Each row is a point. Examples show where two turns around zero, p and q, send a point. Where does a point land after both, in the order given? Backwards means that the second turn is done in reverse. Each puzzle has new turns, and all numbers are rounded.

Turn p:
| -35 |  -2 |   0 | -> | -34 |  -8 |   5 |
| 12 | 25 | -3 | -> |  8 | 27 |  1 |
|  36 |   5 | -31 | -> |  28 |  18 | -34 |
| -13 |  -5 |  60 | -> |   0 | -20 |  58 |
| -22 |  -4 |   0 | -> | -21 |  -8 |   3 |
|  22 | -18 | -26 | -> |  18 |  -8 | -33 |
Turn q:
|   6 | -27 | -26 | -> |  15 | -21 | -28 |
|  2 | 23 | 27 | -> | -8 | 16 | 31 |
| -28 | -12 | -21 | -> | -18 |  -4 | -32 |
| 38 | 35 | -9 | -> | 40 | 31 | 14 |
| -18 | -19 |  29 | -> | -28 | -22 |  15 |
Where do these land?
p, then q: | -23 |  30 |  -9 | -> | -26 |  29 |  -2 |
q, then p: |   3 | -22 |  -7 | -> |   5 | -16 | -16 |
q, then p: |  66 |  -4 | -15 | -> | 68 |  1 | -4 |
q, then p: | -26 |  -9 |   9 | -> | -27 | -11 |  -1 |
q, then p: | -20 |   5 |  22 | -> | -24 |  -5 |  18 |

Turn p:
|  -6 | -28 |  45 |  13 | -> |   6 | -17 |  47 |  21 |
| 20 |  8 | 14 |  8 | -> | 25 |  6 |  4 |  7 |
|  -5 | -28 | -40 | -12 | -> | -26 | -30 | -31 |  -1 |
| -16 |  35 |   7 |  30 | -> | -5 | 47 |  8 | 13 |
|   7 |  13 | -26 | -39 | -> |   0 |  -6 | -28 | -40 |
Turn q:
|  25 |  -7 | -21 |   9 | -> |  20 | -20 | -19 |   4 |
| -1 | 10 | 52 | -4 | -> |  7 | 27 | 44 |  9 |
| -23 |  17 | -18 |   5 | -> | -23 |  12 | -22 |   4 |
| 10 | 14 | 23 | -8 | -> | 15 | 20 | 16 |  0 |
|  22 |  -4 | -16 |  16 | -> |  18 | -17 | -16 |  12 |
| -55 | -40 | -34 |  22 | -> | -65 | -42 | -15 |   5 |
|  23 |  10 |  14 | -39 | -> |  29 |  19 |  12 | -32 |
Where do these land?
p, then q backwards: |  14 |  30 | -30 |  -7 | -> |   5 |  30 | -29 | -16 |
q, then p: |  17 | -25 |  10 | -39 | -> |  23 | -29 |  15 | -30 |
q, then p: |  16 | -21 |  30 |  13 | -> |  23 | -10 |  27 |  21 |
p, then q: |  16 | -48 |   4 |  24 | -> |  -3 | -43 |  13 |  34 |
p, then q: | -17 |  24 |  -8 | -17 | -> |  -8 |  24 |  -7 | -23 |
p, then q: | -11 |  44 |  20 |  25 | -> | 16 | 49 | -6 | 19 |
q, then p backwards: | -34 |  -4 | -26 |   0 | -> | -25 |  -8 | -33 |  -8 |

Turn p:
|  12 |  32 |  26 | -23 | -27 | -27 | -> |  21 |  32 |  28 |  -6 | -30 | -25 |
| 10 | 44 |  2 | 17 |  8 | 31 | -> |  6 | 42 |  1 |  7 | 12 | 37 |
| -49 |  -4 |   2 | -31 |  16 |  15 | -> | -37 |   1 |  -7 | -48 |   8 |  -4 |
| -12 | -24 |  24 |   3 | -53 | -12 | -> | -14 | -19 |  12 |   8 | -58 | -10 |
|  17 |  13 | -34 |  39 |  25 |   2 | -> |  10 |   9 | -27 |  37 |  36 |  13 |
|  15 | -39 |   9 |   7 |  10 | -20 | -> |   3 | -40 |  16 |  16 |   8 | -15 |
|   7 | -22 | -28 | -13 |  21 |  12 | -> |  11 | -25 | -21 | -15 |  24 |   6 |
Turn q:
| -32 | -33 | -17 | -31 |   0 |  -6 | -> | -11 | -34 | -13 | -39 |  17 | -12 |
|  28 |  23 | -30 |   3 | -14 |   3 | -> |  17 |  20 | -35 |  12 | -14 |  12 |
| -42 |  24 |  34 |  32 |  37 |  -2 | -> | -51 |  11 |  41 |  27 |  27 |   5 |
| -27 | -31 |  26 | -21 |  -7 |   7 | -> | -10 | -28 |  28 | -34 |  -3 |  -7 |
|  16 |   2 | -19 |  41 |  -1 |   9 | -> |   8 |  -9 | -14 |  43 |  -7 |  13 |
|  40 |  -8 | -18 |   3 | -27 | -37 | -> |  33 |   7 | -30 |  12 | -22 | -38 |
| -24 | -21 |  33 | -28 |  30 |   3 | -> |  -7 | -10 |  40 | -32 |  31 |  -5 |
| 42 | 35 | -5 | -6 |  8 | 33 | -> | 31 | 38 | -5 |  8 | -4 | 41 |
|   1 |  10 |  -3 |   8 | -26 |  -9 | -> |  -7 |   6 | -12 |   5 | -25 |  -8 |
Where do these land?
p, then q: |   2 |  20 | -26 |   2 |  -3 |  30 | -> |   8 |   8 | -24 |  -1 |   3 |  36 |
q, then p: | -19 |  17 | -27 |  65 |  18 | -16 | -> | -50 |  -1 | -31 |  48 |  20 |   8 |
p, then q: |   3 | -35 | -13 | -24 | -21 | -14 | -> |  23 | -23 | -15 | -16 | -11 | -31 |
p, then q backwards: |   1 |  17 | -23 | -25 |  34 | -11 | -> |   8 |  -2 | -13 | -34 |  27 | -24 |
q, then p backwards: |  15 | -34 | -18 |  18 |   8 |  13 | -> |  32 | -30 | -15 |   9 |   2 |   1 |
p, then q: |  16 | -16 |  -6 | -21 | -35 |  -7 | -> |  27 |  -8 | -13 |  -9 | -30 | -18 |
p, then q backwards: |   6 |  16 |  53 |   0 |  -8 | -18 | -> |  4 |  8 | 57 | 10 | -1 | -4 |
q, then p: | -24 |  16 |  60 | -16 |   8 |  22 | -> | -27 |  23 |  49 | -34 | -18 |   9 |

Turn p:
|   1 | -10 | -19 | -34 | -22 |  12 | -> | -13 | -17 |  -9 | -33 |   9 |  22 |
| -24 |  -1 |  30 |   1 |   6 | -30 | -> | -21 |  22 |  29 |   7 | -20 | -13 |
| -19 |  17 | -22 |   7 |  36 | -33 | -> |  -6 |  49 |  -9 |   2 |  18 | -28 |
| -20 | -10 |  24 |   7 |  27 | -23 | -> | -23 |  19 |  22 |  22 |  -3 | -23 |
|  -4 |  43 |   4 |  13 |   5 | -25 | -> |  27 |  40 |  10 |  -3 | -10 | -11 |
| -34 | -22 |  -1 |  -3 |  -2 |  29 | -> | -31 |  -5 |  -7 |  19 |   6 |  33 |
|  13 | -17 |  16 |   0 |   5 |   0 | -> |  -5 | -20 |  11 |   8 |  -2 | -12 |
| 48 | 19 | 23 | -9 | -2 | 29 | -> |  45 | -36 |  24 |  -2 |  12 |   5 |
|  38 | -19 | -54 |  17 | -52 |  41 | -> |  25 | -51 | -71 | -18 | -10 |  27 |
Turn q:
| 55 | 21 | 38 | 14 | 14 | 32 | -> |  60 |  18 |  37 | -19 |  20 |  18 |
| -35 |   2 |   0 |  13 |  -7 | -43 | -> | -31 | -26 |   2 |  24 |   5 | -33 |
|  8 | -5 | -7 | -7 | 24 | 11 | -> |  13 |  -1 | -16 |  -1 |   8 |  20 |
|  23 | -10 |  30 |   5 |  27 |  26 | -> | 31 | -8 | 19 | -7 | 12 | 37 |
|  4 | 12 | -8 | 12 |  7 | 40 | -> | 15 | 32 |  3 | 14 | -1 | 23 |
|  -2 | -25 | -12 |  19 | -25 | -41 | -> |  -7 | -31 |  -3 |   9 | -33 | -36 |
| -15 |   8 | -28 | -16 | -17 | -44 | -> | -28 |  -7 | -28 |  -4 |  -2 | -44 |
| -38 |  -3 | -13 | -40 | -24 |  19 | -> | -54 |  23 | -12 | -16 | -11 |  14 |
Where do these land?
q, then p: | -22 | -36 |  -7 |  12 |  -8 | -16 | -> | -26 |  -9 | -21 |   7 | -30 |  11 |
p, then q backwards: |   1 |  -6 | -44 |  12 |   3 | -15 | -> |   5 |  12 | -38 | -24 |   5 | -13 |
q, then p backwards: | -2 | 11 | -5 | 13 | 48 | 52 | -> | -28 |  39 | -10 |  12 |   9 |  51 |
p, then q backwards: |  28 | -17 |  15 |   0 | -29 |   3 | -> |  12 | -38 |  10 |   5 |  -5 | -20 |
q, then p: |  33 | -19 |  64 |  13 |  11 |   3 | -> |  -6 | -60 |  44 |  12 |   7 | -10 |
p, then q: |  -6 |   9 | -13 | -36 |  -7 | -19 | -> | -22 |   7 | -10 | -24 |  26 |   9 |
p, then q: |   4 |  26 | -16 | -26 |   9 |  26 | -> |  23 |   7 | -14 | -10 |  23 |  32 |
q, then p: | -37 |  31 |   6 |  12 | -27 | -34 | -> | -24 |  45 |  15 |  15 | -27 | -24 |

Turn p:
| -20 | -29 |  21 |  -3 |  -9 |  14 |  17 | -18 | -> | -24 | -23 |  28 |  19 |  -5 |   1 |  19 |   0 |
|  17 |   9 |  -5 | -13 |  -9 |  -7 |  28 | -14 | -> |  11 |  -6 |  13 | -22 |  -4 | -26 |  12 |   4 |
|  -3 | -12 |  10 |  -8 |   0 |  73 | -79 | -13 | -> | -10 |  36 |   9 |  14 | -31 |  91 |  20 | -28 |
|  11 |   2 | -49 |  59 |  11 | -14 |  10 | -10 | -> |  15 |  16 | -55 |  24 |   2 | -41 |  22 | -15 |
| -13 |  65 |  17 | -13 |   8 |   5 |   2 |  -4 | -> |  -9 |  51 |  29 | -21 |   5 | -14 | -29 |   4 |
|  -2 |   6 |  25 |  -8 | -27 | -27 |  10 |  -2 | -> |   6 | -19 |  23 |   1 | -16 | -18 | -26 |  11 |
|   4 |  13 | -12 |  -1 |  -9 | -14 |  19 |  49 | -> |  -2 |  -4 | -27 | -20 |   7 | -12 | -19 |  41 |
|  14 | -23 |  30 |  -8 |  21 | -20 |  20 |  -3 | -> |  19 | -29 |  25 |  10 |  31 |  -5 |   2 |   7 |
|  -8 | -32 | -36 |  -5 |  14 |  -7 | -28 |  15 | -> |  -7 | -21 | -43 |  -4 |  10 |  26 |   0 | -24 |
Turn q:
|  -3 |   0 |  16 | -27 |  17 |  34 |  -1 |   2 | -> | -15 | -25 |  20 |  -4 |  20 |  16 |  21 | -10 |
| -15 |  25 | -11 |  -5 |  -6 |  21 | -38 | -11 | -> | -27 |   0 |   8 |   1 |  -7 |  42 | -21 |   1 |
|   9 |  17 |  24 |  23 | -10 |  12 |   0 |  19 | -> | 17 | 31 | 18 |  6 | 11 | 14 | 10 | -5 |
|  34 |  23 | -17 |   0 |   1 |   7 |  -4 |   1 | -> |  20 |   0 | -23 | -11 |   9 |  30 |  -2 |   1 |
|  14 | -26 |  -1 |  18 |  41 | -55 | -29 |  14 | -> |   2 |  10 | -15 |  -7 |  36 | -40 | -31 |  51 |
|  24 |  -8 |  -7 |   0 |  -3 |  34 | -41 |   4 | -> |  -4 | -11 |  -5 |  30 |  20 |  42 |  -1 |  19 |
| -55 | -27 | -20 |   5 |  -4 | -35 |  83 |  15 | -> | -16 |  16 | -16 | -23 | -52 | -80 |  42 | -18 |
|  11 |  -2 |   6 |  -7 | -34 |  30 | -16 | -24 | -> |   8 | -18 |   9 |  34 | -12 |  32 |  -8 | -16 |
| -34 | -12 |   4 | -30 | -10 | -48 |  45 |  12 | -> |   5 | -11 |  16 | -33 | -42 | -57 |  14 |   4 |
|  15 |  11 |   6 |  24 |   9 |   0 |   0 | -31 | -> |   8 |   9 | -13 |   6 |  18 |   2 | -25 | -26 |
Where do these land?
q, then p: |   7 |  -6 |  38 | -12 | -31 |  44 |   3 |   8 | -> |  10 |   6 |  33 |  39 |   1 | -11 |  34 |  25 |
p, then q: |  -1 |  36 |   0 |  19 | -37 | -31 |  11 |  -2 | -> |  27 |  12 |   8 |  -3 | -25 |   3 | -34 |  38 |
q, then p: | -13 |   4 |  11 |  13 |  49 | -31 | -18 |  26 | -> |  -8 |   8 |   0 | -23 |  43 |  11 | -47 |   0 |
p, then q: |  -9 |  40 |  14 |  20 |  -7 | -25 |  41 | -23 | -> |  26 |  23 |  20 | -27 |  -1 | -27 | -40 |  23 |
q, then p: |  26 | -29 |  14 |  25 | -32 |  16 | -19 |  20 | -> |  23 |  29 | -21 |  31 |   4 | -13 |  12 |  36 |
p, then q: |  56 | -29 | -35 |  -1 | -27 |  22 |  -2 | -29 | -> |  50 | -28 | -29 |  11 | -31 |  -7 |  33 | -29 |
q, then p: | -29 | -14 |   3 |  -1 |  25 |   7 | -29 | -17 | -> | -31 |  -1 |  -3 |  27 |  14 |  13 | -23 | -17 |
p, then q: | -13 |  21 | -47 | -29 |  29 |  40 |   1 |  19 | -> | -39 | -28 |   0 | -53 | -17 |  17 |  18 | -20 |
p, then q: |  -5 |   6 |   0 | -22 |  25 | -13 | -18 |   2 | -> | -17 | -22 |   2 |  -2 |  22 |  13 | -14 |  -4 |
q, then p: | -18 | -30 |   3 | -12 |   7 | -29 |  30 |  -2 | -> |  11 | -41 |  -4 |  -1 |   0 | -25 | -27 |  -6 |
